Each row is a point. The points of each table are mixes of a few directions, plus a little noise. How many directions does each table use, and how many do they share? Where both have some left over, give the other angles between the two spaces (their principal angles), to ten degrees, smallest first.
In the rows, 128 means zero.

First:
[[ 86 112]
 [146 135]
 [209 160]
 [ 57 100]
 [141 133]]
Second (7 x 2):
[[ 61 101]
 [187 150]
 [195 155]
 [132 130]
 [114 122]
 [ 52  99]
 [157 139]]
Directions: first 1, second 1, shared 1

First (5 x 4):
[[107 101 138 137]
 [205 228  90  92]
 [148 154 118 118]
 [ 77  62 153 151]
 [102  94 141 140]]
Second (5 x 4):
[[122  60 117 109]
 [162 175 153 182]
 [111 178 125 114]
 [ 92  52  99  66]
 [151 175 147 170]]
Directions: first 1, second 2, shared 0; angles 50

First:
[[ 94 137 103 113 136  97 150 114]
 [127 117 116 114 115 113 152 147]
 [112 167 134 167 148 103 104 154]
 [142 174 166 173 149 122  78 181]
 [168  12  86 122  57 197 178  64]
 [145 171 170 162 150 128  78 174]
 [129  43  77 136  89 183 160  21]
 [137 168 179  73 167 144  93 119]
 [ 98 163 120  92 141  65 156 177]]
Second (9 x 8):
[[118 138 126 132 135 117 127 130]
 [191  60 145 101  86 198 138 117]
 [186  64 142 104  89 193 137 116]
 [132 123 129 127 125 134 129 127]
 [ 30 235 102 170 194  20 114 146]
 [176  76 140 108  97 180 135 119]
 [ 54 208 109 159 177  48 117 141]
 [ 95 164 120 142 150  91 123 134]
 [169  86 139 110 103 172 134 120]]
Directions: first 4, second 1, shared 1

First (10 x 11):
[[106 154  93 134 136 118 123 153 124  96 145]
 [ 80 119  91  51 109  81  63 120 120 110 153]
 [204  85 243 139 119 197  89  56 181 237  66]
 [144  98 144 182 163 102 212 176 137 127  78]
 [171 154 141 143 107  78 178 106 106 139  99]
 [110  46 138 161 148 240 196 154 104 131 187]
 [ 81 133  86  95 138 101  89 152 130  94 146]
 [ 87 171  71 101 116 117  91 136 108  82 180]
 [100 144 108 122 143 124  87 149 148 108 129]
 [193 173 163 154 100 122 147  79 121 162 100]]
Second:
[[109 155 175 100 197 134 122 119  59 121 109]
 [145 105  84 153  68 120 131 135 186 136 145]
 [ 98 169 201  87 231 140 122 116  24 118  98]
 [152  99  73 160  50 119 134 137 206 135 149]
 [101 162 192  93 218 136 121 118  38 117 104]
 [160  87  53 170  24 117 137 139 231 139 156]
 [154  95  66 163  39 117 134 138 216 138 153]
 [118 142 155 115 162 132 126 124  91 124 117]
 [104 160 189  95 210 137 123 118  44 118 107]
 [126 132 133 127 135 128 127 129 122 127 127]
 [147 105  85 153  68 121 132 137 188 133 144]]
Directions: first 5, second 1, shared 0; angles 90

First:
[[115 137 113 161 108  55  87 113 107 164 111 140 150 122]
 [103  84 238  85 249 160 156 190 232 146  86  76 109 158]
 [118 152 128 156 112 121  67 128 114  98  87  78 148 116]
 [144 130 142  99 122 174 104 137 125 110 137 166 142 134]
 [153 140  93 148  80 124 149 115 104 118 155 142 121 117]
 [124 136  97  87 144 165 115  83 118  95 149 136  93 126]
 [ 90 119 112 120 134 147 148 129  97 128 119 117 156 129]
 [176 125 102 167  75  77 199 128 127 164 180 168 105 122]]
Second, 10 rows:
[[103 145  84 120 112 166 117 100  86  87 123 101 137 113]
 [156 135 111 105 145 165 111  96 151 110 106  89 101 123]
 [112 135 133 153 112 100 123 147 148 145 107 108 134 106]
 [119 124  78 144 128  91 135  81  72 146 124 114 141 138]
 [154  93 135 107 140 157 179 145 112 171 127 159 172 159]
 [131 108 141 135 145 140 136 144 105 146  94 103 178 154]
 [174 132  99 100 110 154 150 115 238 174 103 109  79  73]
 [145 107 118 136 156 113 138 106  91 158 102 104 161 164]
 [ 71 169 214 172 114  28  66 174 136  53 225 216  57 125]
 [114 134 169 110 117 166 127 172 138  88 169 179 122 126]]
Directions: first 6, second 6, shared 4; angles 70, 70

First, 11 rows:
[[144 144 124 145 136 125 120 128 122 134 154 119 119 110 125 135 131 118
  138 123]
 [124 124 129 124 125 128 130 128 129 127 121 131 132 133 129 126 128 131
  125 129]
 [193 198 103 195 160 114  94 128 106 153 237  89  90  53 114 154 143  85
  169 109]
 [135 136 125 135 131 127 123 128 125 131 141 124 124 120 127 131 130 123
  133 125]
 [ 54  51 155  52  91 144 165 129 153 101   7 171 169 213 143  99 112 175
   81 149]
 [111 110 134 112 118 132 137 128 134 122 100 137 138 147 132 120 124 139
  118 133]
 [127 126 129 127 127 128 128 129 129 128 124 129 130 130 129 127 128 130
  127 129]
 [122 124 130 123 126 129 132 128 130 126 120 130 131 135 128 126 128 132
  124 129]
 [166 168 113 168 147 120 109 128 116 141 192 105 107  84 120 143 136 103
  152 117]
 [122 121 129 122 125 130 131 128 129 125 119 131 132 135 129 125 127 131
  124 130]
 [107 107 136 108 118 132 139 127 136 121  95 139 140 150 133 120 124 141
  115 133]]
Second (9 x 20):
[[119 115 125 119 122 132 131 135 129 138 117 134 130 138 128 122 131 137
  124 130]
 [ 56  22 107  54  78 161 151 182 134 208  40 174 141 208 126  76 156 199
   95 145]
 [145 156 139 145 141 118 125 109 129  96 145 117 129 110 131 143 116 109
  134 125]
 [162 182 146 163 154 110 120  94 128  74 165 106 127  91 132 156 108  91
  142 121]
 [135 138 129 136 133 125 125 124 127 123 138 123 126 120 128 133 127 122
  132 126]
 [119 112 121 118 120 134 130 140 127 148 119 134 127 138 126 119 135 139
  125 130]
 [137 128 108 138 128 132 118 146 118 168 154 124 113 116 120 124 145 130
  138 124]
 [143 160 150 143 143 115 129  98 134  73 134 118 136 113 135 146 107 105
  130 126]
 [137 139 128 137 133 125 124 125 126 125 141 123 125 118 127 133 127 121
  133 126]]
Directions: first 1, second 2, shared 1
